Rows are points. Examples show where two turns around zero, p and q, send a point. Where does a point land after both, in the order given? Backwards means that the second turn is done in reverse. Each puzzle has new turns, and all numbers are rounded.
(in the rows, 128 means zero)

Turn p:
[124 128 122] => [122 132 125]
[125 114 162] => [133  98 148]
[153 128  98] => [139 143  94]
[123 163 159] => [146 140 170]
[116 106 100] => [101 126 102]
Turn q:
[166 152 157] => [168 163 132]
[125 144 118] => [117 142 121]
[102 107 130] => [113 103 144]
[119 109 107] => [114 105 115]
Where do these land?
p, then q: [101 116 118] => [103 119 144]
q, then p backwards: [156 147 109] => [149 134  96]
q, then p backwards: [102 124 143] => [105 131 147]
q, then p: [104 129 142] => [125 114 152]
p, then q: [177 124 127] => [151 127  84]

Turn p:
[105 128 136 106 147 153] => [114 130 136 105 145 159]
[140 141 126 165 111 128] => [132 136 129 167 110 122]
[112 103 115 110 126 147] => [122 104 114 108 127 151]
[127  87 146 138 134 124] => [132  87 149 128 133 123]
[131 104 126 121 146 137] => [135 106 127 121 147 137]
[161 153 142 138  94 123] => [159 155 137 144  97 114]
[ 90 169 136 102 116 132] => [ 95 169 133 100 112 142]
[126  92 110 122 150 110] => [124  92 113 118 152 112]
[160 175 115 150 128  97] => [140 173 115 161 131  90]
Turn q:
[ 99 145 141 150 110 156] => [111 130 140 171 123 152]
[144 144 123  87 141 101] => [138 160 132  85 128 119]
[110 103 102 142 132 158] => [114 105  91 144 132 147]
[130 123 146 157 149 101] => [122 119 142 136 151  90]
[142 115 145 108 103 136] => [138 112 147 112 106 145]
[151 134 117 140 101  90] => [152 134 131 130  98  90]
[ 96 135 149  96 147 138] => [ 92 144 143 110 143 153]
[152 125 101 144 142 144] => [156 121  98 136 144 129]
Where do these land?
p, then q: [125 152  93 101 129 101] => [123 173 100 115 116 117]
q, then p backwards: [136 108 120 143  92 139] => [135 102 121 146  97 137]
p, then q: [138  93 128 121 174 143] => [127 101 113 101 173 133]
p, then q: [109 119 156 135 128 160] => [119 105 150 138 136 161]
q, then p: [138 179 138 126 159 122] => [131 175 146 139 161 122]
p, then q: [107 119 113 139 120 115] => [105 122 115 134 112 120]
q, then p: [143 126 147 131  94 115] => [148 121 151 125 100 115]

Turn p:
[122 147  78 129 165 186 134 158 135] => [116 167  91 134 137 180 142 179 126]
[141 152 142 158 147 111 155 105 128] => [144 149 155 161 129 108 153 123 115]
[137 112 130 116 117 140 132 104 139] => [141 119 124 118 126 139 144 105 142]
[101 120 119 126 142 120 140 118 111] => [107 118 120 132 143 124 144 124 104]
[119 154 157 142 126  98 125 119 135] => [117 141 154 146 124  93 121 113 132]
[141 157  91 126 123 152 156 144 135] => [139 162 107 115 109 136 151 163 125]
[120 112 127 103 120 134  98 103  82] => [116 114 126 100 135 152 109  89  95]
[109 147 171 118 133 127 150 180 123] => [ 95 129 172 112 136 110 124 173 141]
[122 113 124 151 104 126 106 114 134] => [127 109 117 146 102 131 115 107 132]
[146 100 155 114 114 126 123 136 110] => [142  96 153 104 132 134 113 123 130]
[149 129 110 133 119 110 105 122 198] => [157 140  90 150 122 106 114 116 182]
[128  95 132 119 126 106 110 134 105] => [131  92 127 119 143 123 103 120 112]
Turn q:
[124 138 131 118 163 157 116 107 101] => [134 133 132 131 162 161 104 123 101]
[132 145 114 110 146 137 140 129 103] => [142 138 120 113 144 142 134 136  99]
[146 139 109 104 127 131 125 100 111] => [153 136 106 116 125 143 118 108 108]
[112 119 127 105 127 132 153 117 103] => [122 115 131 109 132 130 138 114  91]
[122 130 119 124 131 148 152 108 148] => [118 129 125 120 134 153 150 105 135]
[153 108 162 120 127 146  94 151 143] => [153  95 150 156 118 140 110 148 151]
[106 115 104 166  92  98 126 182 178] => [ 85 124 111 126  96  88 152 167 187]
[112 109 111 167  92 112 123 136 138] => [ 89 127 106 145 102  99 130 130 145]
[141 107 127 114 168 117 135 107 129] => [150 113 124 122 168 122 127 104 129]
[115 162 174 137 104  98  89 150 146] => [127 152 176 126  93 106  93 153 158]
[145 137 130 142 132 133 154 121 109] => [136 146 128 145 135 127 150 121 106]
Where do these land?
p, then q: [110 109 108 103 136 132 104 117  91] => [121 111 107 117 151 150 101 122  94]
p, then q backwards: [179 106 143 115 116 121 161 134 156] => [168 126 142  95 144 102 134 153 161]
p, then q backwards: [126 135 106 119 142 115 161 146 155] => [141 130 103 146 142 108 141 163 132]
q, then p backwards: [ 81 130 131 146 114 139 116 130  99] => [ 88 147 131 137 129 127 110 149  97]
p, then q: [113 145 158 120 116 119  89 149  93] => [118 117 155 118 118 129  67 134 121]
p, then q backwards: [155 126 127 126  93 122 149 127 158] => [157 129 127 111 108  99 130 142 156]
q, then p backwards: [149 128 116 128 150  99 155  88 153] => [142 130 128  93 135 113 130  79 156]
q, then p: [151 115 113 152 130 110 131 145 180] => [146 131 102 151 127  97 152 144 166]
q, then p: [131 140 132 150 138 140 114 136  81] => [118 138 142 145 121 138  98 148  93]
p, then q: [108 152 119 121 126 160 106 123 125] => [103 144 128 112 117 163 117 131 122]
q, then p backwards: [105 123 154 128 149 152 121 113 118] => [119 119 155 130 152 135 108 127 102]

Turn p:
[130 147 118 165 159 109 117 116 152 153 166 161] => [129 153 129 154 154  94  93 134 145 136 168 156]
[ 90 165 146 137 160 109 135 122 165 157 131 168] => [ 82 149 153 132 162 103 123 146 167 130 150 162]
[145 127 122 106 135 135 129 146  89  92 125 130] => [141 125 115 120 132 143 133 141  84 102 104 128]
[154 147 124 109  85 136 141 121 104 114 128 103] => [147 156 127 120  94 141 158 126 101 130 116 103]
[109 128 134 130 141 155 125 109 147 151 164 177] => [118 144 124 143 144 152 118 125 154 129 166 179]
[116 119 148 131 132 132 114 106 102 127 124  95] => [110 116 141 137 126 144 123 100 103 142 124 106]
[145 120  94 121 126 154 143 132 115 125  97 105] => [148 123  95 131 135 141 151 126 128 136  95 101]
[160 108 157 137 112 141 142 146 120 110 106 104] => [155  98 151 142 104 143 141 141 119 124 104 104]
[132 139 132 112 158 109  96 121 172 161 132 155] => [125 150 148 104 161 120  85 133 167 138 138 147]
[112 130 119 143 125 107 106 117 137 163 130 197] => [113 146 121 128 127 104 100 126 154 148 130 196]
[138 128 115 125 112 139 137 162  90 136 118 106] => [135 115 103 124 113 136 144 155  99 149 112 110]
[123  97 135 121 128 102 160 109 133 104 122  96] => [140  98 149 117 132 111 159  92 120 114 131 107]
[129 131 116 136 107 141 117 137 128  85 103 100] => [126 121 111 134 100 130 129 123 126  98 101  89]
[110 105 133 118 112 121 131 147 138 117 145  95] => [126  97 127 104 110 131 135 124 125 120 154 104]
Turn q:
[160 121 123  98 140 123 158 113 138 134 111 136] => [150 117 141  92 155 113 141 108 130 127 114 129]
[162 145 106 130 119 150  89 105 103 100 123 161] => [162 136 129 132 111 151 100 113 128  98 115 182]
[120 150 137 112 127 120 151 120 138  94 128 134] => [120 145 137 117 134 103 146 131 139  94 131 133]
[126 112 104 152 102 150 149  99 158 140 103 122] => [125 104 119 115 103 148 151 110 152 126  85 107]
[ 97  97 123  92 168 117  88 144  96 128 102 155] => [ 97 121 124 117 157 111  65 146  93 143 112 159]
[149 157  96 146  99 153 102 154 118 151 156 160] => [158 132 106 130  91 159 124 137 153 155 153 173]
[102 143 152 151 130 146 134 116 130 140 156 100] => [103 155 117 151 126 154 152 121 126 130 144 103]
[125  87 155 130 131 144 123 158 116 108 145 108] => [114 107 148 135 138 154 118 160 103 117 154 108]
[117  98 133 110 103 126 116 122 156 140 136 110] => [107 115 148 111 106 132 112 114 134 138 136  96]
[152 119 159 142 132 105 141 154 148 129 153 142] => [134 105 161 149 142 116 150 135 140 142 162 130]
[117 150 100 128 121  96 135 114  99 150 154 134] => [134 135  82 131 112 101 134 103 116 139 150 142]
[138 157 110 142 152 117 140 132 154 119 104 109] => [151 141 116 139 149 109 134 137 162 121 104 109]
[100 128 164 131 142 117 138 135 109 132  90  92] => [112 150 133 142 142 112 137 153  89 135 101  93]
Where do these land?
q, then p: [150 161 116 166 129 117 138 136 137 142 126 168] => [161 132 133 146 131  98 139 142 168 136 127 159]
p, then q backwards: [109 122  97 123 129 168  81  75 138 116 131 105] => [115 131 100 131 147 149  97  68 140 145 159  94]
q, then p: [132 116 133 130 109 100 151 139 145 138 148 106] => [145 112 140 116 121 117 142 115 119 143 162 107]
q, then p: [144 118 131 113 136 136  88  75 131  93 104 129] => [109 142 154 147 119 145  99  97 124  95  83 125]
q, then p: [131 135 131  92 159 150 113 105 134 122 119 111] => [105 156 139 127 158 149 110 123 123 112 111 109]
q, then p: [157 147 131 168 155 119 136 152 114 130 129 127] => [163 119 122 165 146 105 121 157 131 136 130 130]
p, then q: [112 115 120  93 144 109 161 147 138 111 131 133] => [120 111 133  97 165 106 128 134 122 104 144 131]
p, then q: [137 121 135 108 100 134 123 180 143 146 144 122] => [139 119 145  88 112 141 115 153 135 146 163 120]
p, then q: [130 128 147  92 107 127 155 138 120 165 154 124] => [127 136 134  89 137 141 159 129 116 155 164 138]
p, then q: [116 159 147 168 111 125 157 146 123 115 114 137] => [115 110 124 153 103 102 161 165 128 129 130 119]
p, then q: [117 106 154 132 122 123 140 159 129 139 172 144] => [114  97 140 122 122 142 129 135 121 136 178 151]
q, then p: [ 98 121 122 121 141 120  83  93 125 130  98 119] => [ 84 141 121 132 118 121  99 102 130 137  90 117]
p, then q: [139 150 109 166 120 106 140 150  87 111 129 147] => [153 108 100 153 105  90 132 154 108 132 127 148]
q, then p backwards: [121  93 118 119 129 158 126  96 128 135  94 120] => [123 112 133  96 132 135  99 126 107 112  89 114]

Turn p:
[152 148 101 138 120 103 103 111  92 148 139  99 155  99] => [140 145 108 148  98 115  97 136 106 125 150 108 172  97]
[148  96 150 138 126 130 153 165 143 113 135 135 115 153] => [146  87 117 126 133 146 159 146 135 134 124 144  99 147]
[154 146 107 154 102 159 134 124 144 153 100 114 136 112] => [129 167 115 181 107 145 148 120 127 132 117 122 135 130]
[129 139 145 119 154 153 128 103 114 139 156  85 139 146] => [139 114 141 124 154 139 132 108 114 130 136  98 181 140]
[116 126 113 122 111 135 104 142 143 141 153 153 156 101] => [115 149 137 125 114 158 110 130 146 135 165 140 120 104]
[ 88 114 113 161 156 156  90 116 112 114 107 134  91 131] => [120 125 145 144 159 138  84  99 108  86  91 133 104 125]
[111 126 152 162 143 103 146 113 123 117 125 152 158 134] => [101  98 155 142 125  96 134 135 113 122 147 157 129 131]
[149 145 154 127 100  98 130 105 163 102 120 143  93 103] => [156 141 144 134 106  78 139 127 160 130 134 109  85 138]
[152 121 137 104 163 157 152  99 153 126 153 134 107 100] => [152 119 135 131 162 119 152  83 166 153 130 118 131 105]
[143 121 143 124 133 153 115 166 117 159 105 139 134 125] => [140 140 129 141 136 161 118 147 117 164 109 154 128 131]
[143 105 126 110 116 103 150 123 106 102 100 108 125 148] => [127 101 112 107 104 107 148 148 118 125  89 112 132 126]
[134 141 107 102 125 142  98 141 144 148 142 151  96 167] => [138 145 101 100 131 155  98 102 150 136 124 138 118 168]
[ 96 134 114 124 127 146 120 125 133  83  99 136 109 147] => [117 139 146 106 130 128 131 116 132  84  88 137 109 139]
[ 93 125 135 116 110 101 148 100 128 137 151 108 143 159] => [ 85 111 128 101 124 115 137 128 116 126 154  93 141 150]
[130 148 154 130 113 104 153 155 105 154 160 149 146 112] => [134 135 123 117 126 117 140 150  98 162 182 148 125 123]
[110 114  95 116 149 105 124 160 127 113 102 108 145 110] => [109 133 110 120 139 129 119 173 142 103 106 136 139  93]
Turn q:
[104 130 119 120 133 146  95  96 126  83 149 153 137 107] => [136 143 128 146 119 153  84 116 129 109 175 135 108 110]
[146 101  89 122  83 136 128 122 116 147 151 134 119 114] => [166  92  90 121 100 136 142 121 118 137 136 126 134 106]
[126 139 112 135 139 121 149 153 109 134 151  80 104 133] => [119 138 105 143 149 114 160 146  94 150 123  97 128 125]
[111 111  92 123 139 105 115 162 130 142 165 113  95 111] => [118 100  90 139 138 109 130 159 117 161 142 110  99 105]
[119 137 120 158 112 139 160 148 152 152 131 170 123 164] => [109 101 116 123 120 156 168 129 150 134 130 149 127 178]
[151 136 124 141 117 151 135 137 145 142 131 123 150  98] => [156 124 120 150 134 138 140 141 154 118 114 133 151 119]
[144 150 169 126 114 114 162 118 149 121 111 150 141 123] => [138 139 169 116 137 121 158 106 165 111 129 141 132 140]
[170 146 121  97 147 148 133 134 116 128  93  93 143 109] => [155 164 118 112 161 116 122 140 118 106  89 133 154 107]
[129  97 204 118 157 145 143 155 166 112 155 145 109 142] => [117  85 188 132 190 153 121 117 142 132 123 107 100 149]
[134 148 153  80 121 127 103 124 125 128  91 124 148 137] => [124 150 159  78 127 126 110 142 131 101 119 133 145 109]
[ 78 130 109 149 131 145 145 130 138 112 130 122 166 127] => [ 86 137 110 169 116 150 136 122 137  97 132 129 129 122]
[113 131 115 129 125 130 141  90 121 138  83 151 125 133] => [117 155 116 106 100 136 123  93 141 133 114 155 127 134]
[115 156 138 138 142 116 125 124  92 129 124 150 155 126] => [110 151 149 140 120 122 130 130 116 130 146 170 144 125]
[119 121 144 127 136 116  78  81 123 140 136 129 122 149] => [119 131 146 112 101 125  76 119 124 155 150 112 145 135]
[142  85  96 128 152 104 137 130 137 143 135 107 124 159] => [111  94  90 124 139  91 116 113 112 135 111 109 134 146]
[136 151 125 115 105  95 104 130 130 115 120 133 113 144] => [136 138 137  94 107 105 130 149 126 121 151 122 114 139]
[140 107 146 169 122 138 122 143 101 110 122  98 102  99] => [161 135 146 170 118 126 131 135 100 146  94 112 104 124]
Where do these land?
q, then p: [ 89 111 124 165 130 121 176 110 173 157 146 139 117 103] => [ 75 126 114 181 149 130 147  98 152 121 141  98 106 145]
p, then q backwards: [120 111 145 129  77 145  95 109 136 122 144 131 152 121] => [ 91 124 165 138  90 135 100 106 128 114 136 131 119 137]
p, then q: [123 140 125 136  96 160 138 129 100 165 159 101 142 136] => [129 144 114 148 129 159 144 122  87 132 137 125 176 113]
q, then p: [123  90 117 141 160  91 135 126 114 153 103 156 131 126] => [ 82 124 124 130 113 101  85 123 130 146 122 134  94 131]
q, then p backwards: [126 147 144 103 132 123  97 126 127 116 131 155  92 158] => [ 96 135 158 106 108 116 108 149 123 134 156 148 122 140]
p, then q backwards: [168 124 163 101 146 130  81 116 122 111 141 114 133 130] => [176 113 162 129 108 138  92 105 144 150 134 129 127 117]
q, then p: [129 150 152 166 150 143 114 172 116  88 131 132 125 141] => [158 109 134 127 152 135 129 136  86 111 123 166 115 168]
p, then q backwards: [147 118 102 111 118 152 130 145 122 128 134 129 123 117] => [122 129 112 117 110 157 138 117 124 138 119 128 115 107]
q, then p backwards: [138 120 137 115 121 103 155 142 121 132 146 117 119 116] => [130 121 146 126 138 127 165 114 122 117 136 123 118 110]
q, then p: [ 85 128 151 114 137 128 142 154 132 148 126  99 115 117] => [109 153 138 141 179 126 139 149 115 132 119 115 119 115]
q, then p: [133 100 141 131 150 140 146 124 109 104 115 113 153 157] => [118 109 161 124 120 106 115 120 100 106  99 132 144 127]
p, then q: [145 128 138 101 158  98 111 143 149 126 119 146 139 150] => [112  87 128 100 131 119 110 148 157 112 126 138 125 140]
p, then q: [160 142 124 141 100 122 134 130 147 155 103 168  97 117] => [142 137 105 106  98 123 153 139 146 168 139 131 126 168]
p, then q: [120 143  69 139 133 111 131 113 122 124 102  95 124 133] => [114 166 103 148  99 106 127 136 124  85 136 131 111 123]
p, then q backwards: [115 169  88 128 112 150 137  80 131  91 121 126 158  99] => [105 149 142 117  99 107 158  89 114 109 100 102 179 117]

Turn p:
[155 113 136 125 182 163 120 148 117 117 103 114 152 120] => [153 103 105 124 105  80 159 137 144 143 132 116 159 132]
[108 115 105 153  90 122 141 103 106 119 168 128 132  98] => [106 148 109 128 133 155  76 130 131 119 175 127 120 120]
[152 172  96 120 123 112 140 151 161 107 119 124 138 125] => [134 120 103  98 134 143 139 102 141 122  95 175 128 116]
[ 89 120 136 137 134 111 141 137 117 142 153 112 138 143] => [121 125 128 129 140 150 137 118 116 128 157 108 113 165]
[112 158 112 153 100 142 128 125 155 122 109 114 117 139] => [133 129 111 134 124 146 102 120 139 142  89 138  94 135]
[126 117 124  98 175 153  88 131 102 140 128 125 107 124] => [126 134 131 139 157  91 155 137 138 159 129  90 158 116]
[142 146 128 160 133 122 173 143 120 128 119 134 107 114] => [123 118 118 101  99 159 141 144 152 113 125 119 109 112]
[110 101 127 135 111 109 111 137 130 107 140 136 101 139] => [110 116 127 160 154 131 118 124 119  99 129 117 113 119]
[110  98 164 124 121 128 133 139 146 131 129 131 141 107] => [145 122 147 163 120 132 133 139 138 112 153 140 132 148]
[130 155 124 102 103 136 153 148 127 141 112 126 118 124] => [143 122 139 104 143 158 128 153 137 136 106 146 131 128]
[138 139 151 145  78 106 105 108 134 132 170 116 123 137] => [112 142 143 142 136 134 108 124  91 136 151 158  79 110]
[150 136 106 138 102  91 122 109 122 148  97 120 140 119] => [ 81 117 144 108 108 130 104 123 127 140 114 158 135 129]
[100 139 145 138 124 104 112  89 107 117 144 149 133 111] => [ 92 181 124 143 125 127 123 138 116 115 147 128 123 138]
[122 127 136 149  84 122 119 139 135 138 147 166 153 150] => [130 129 127 156 114 167 113 123  76 122 130 144 128 124]
[143 110 133  86 176 157 139 117 110 110 104 119 124 155] => [159 122 134  99 139  73 143 140 130 118 112  92 153 139]
[160 103 124  85 213 170 123 124 158 150 105 133 125 142] => [178 121 159 119 119  73 170  97 154 144 106  90 176 118]
Turn q:
[112 152 112 158 144 114 100 161 117 110 108 134 144 127] => [165 151 159 133 134 136 129 122 152 108 123 142 148 155]
[140 142 137 159  81 122 138  97 107 150 124 126 103 119] => [138 131  98 149 144 148 130 138  91 109 153  93 107 139]
[113 138 111 133 142  99 117 101 113 106 119 133 105  99] => [149 136 132 166 139 127 114  91 124 135 158 136 137 125]
[167 136 131  90 101 137 148 129 111 125 114 131 108 155] => [ 99 143 126 131 150 109 150 126 111 125 105 114  80 116]
[133 119 133 147 128 112 135  93 111 159 157 104 120 150] => [129 110 122 100 154 136 110 137  87 127 155 109 134 116]
[ 96 147 141 102 156 116 141 150 102 160 142 102  99 148] => [122 119 144  87 153 109  95 100 150 141 134  87 116 142]
[132 142 136 145 146 155 143  91 115 105 135 153 161 124] => [ 96 139 122 130 127 157 155 116 107 137 142 157 156 150]
[105 131 141 153 140 111 136 105 114 167 103 144 114 150] => [143  96 148 127 137 124 139 120 100 131 149  92 136 161]
[115 137 148 112 111 108 120 154 154  91 110 148 140 115] => [137 155 133 148  94  95 138 139 156 131 134 150 115 144]
[136 120 104 125 155 158 143 160 163 113 133 133 144 103] => [115 123 125 127 106 145 149 124 179 127 107 147 150 101]
[132 160 129 127  93 118  94 129 160 140 121 153 126 146] => [168 136 127 119  93 125 145 128 109 114 123 134  88 142]
[106 105 102  89 120 108 123 146 108 109 148 135 158 112] => [130 118 109 132 153  96 107 129 157 135 119 182 127 132]
[156  97 149 147 141 109 143 141 127 149 144 112 112 137] => [112 108 152 117 139 131 116 162 128 117 149 104 127 100]
[151 106 130 129 150 171  92 147 131 148 132 113 153  94] => [122 115 136 130 115 182 104 153 147 148  86 142 137 118]
[103  89 138 137 138 149 120 152 153 112 135 143 102 138] => [109 107 142 135  84 107 109 125 140  99 114 123 149 123]
[152 127 107  96 102 159 156  92 161 103 125  85 160 131] => [114 162  73 117 126 120 160 138 109 162 100 138 142  82]
Where do these land?
p, then q backwards: [112 136 146 101 116 111 138 102 175 121 133  97 127 127] => [125 160 120 109 134 102 100 158  98 111 128 154 132 136]
q, then p: [167 130 124 137 101 122 146 128 152 137 132 114 131 122] => [139 113 110 113 141 150 132 139 165 129 138 133 131 108]
q, then p: [153 161 102 127 153 124 128 107  82 124 118 121  85 102] => [132 174 119 125  98  93 132 122 154 158 141  91 101 119]
p, then q backwards: [123 126 148 115  74 178 112 182 159 114 149 115 123 131] => [150 108  84 127 101  86  88 110 111 158 113 133 145  82]
p, then q backwards: [108 134 129 115 112 126 114 121 131 180 129 126 123  93] => [145 133 154 126 173 123 122 130 113 116 113 121 148  96]
q, then p backwards: [131 109 147 144 123 100 140 120 107 143 116 109 145 126] => [114 113 141 103 117 146 119 138  90 134 135 118 124 124]
p, then q backwards: [108 161 134 119 125 146  88 136 112 121 128 178 113 151] => [161 121 117 134  98 157 127 102 116 110  86  94 137 132]
p, then q: [ 85 111 105 179 114 127 113 121 106 108 126 132 152 132] => [169 132 114 113 140 129 103 109 103  91 100 136 161 132]
q, then p: [174 140 134 141 161 127 112 166 153 127  80 123 126 132] => [165 119 146 130  93 134 150 170 152 131 123 158  90 135]
q, then p backwards: [139 124 100 104 136 109 160 135 120  98 107 132 138 147] => [142 137 135  92 157 112  91 129 140 115 133 120 110 119]
q, then p: [133 144 132 139 152 121 140 125 109 129 125 143 168 113] => [168 138 135 125 115 145 146 114 110 129 131 106 136 133]
q, then p backwards: [137 126 141 104 166  83 127 121 157 115 146 146 105 120] => [173 105 142 142 127 120 120 108 146 156 156 103 125 103]
p, then q: [ 97 111 122 143 136 136 131 120 113 147 164 119 148 155] => [122 133 121  91 156 144  97 120  95 126 122 120 134 117]
p, then q: [116  90 115 137 101 164  90 107 104 124 133 127 133 129] => [175 126 149 118 143 157  87 146 125 115 129 139 140 134]
q, then p: [137 117 142 114 149 147 181 127 141 132 135 137 103 140] => [127 137 142 134 150 142 107 124 160 117 156 123 117 171]
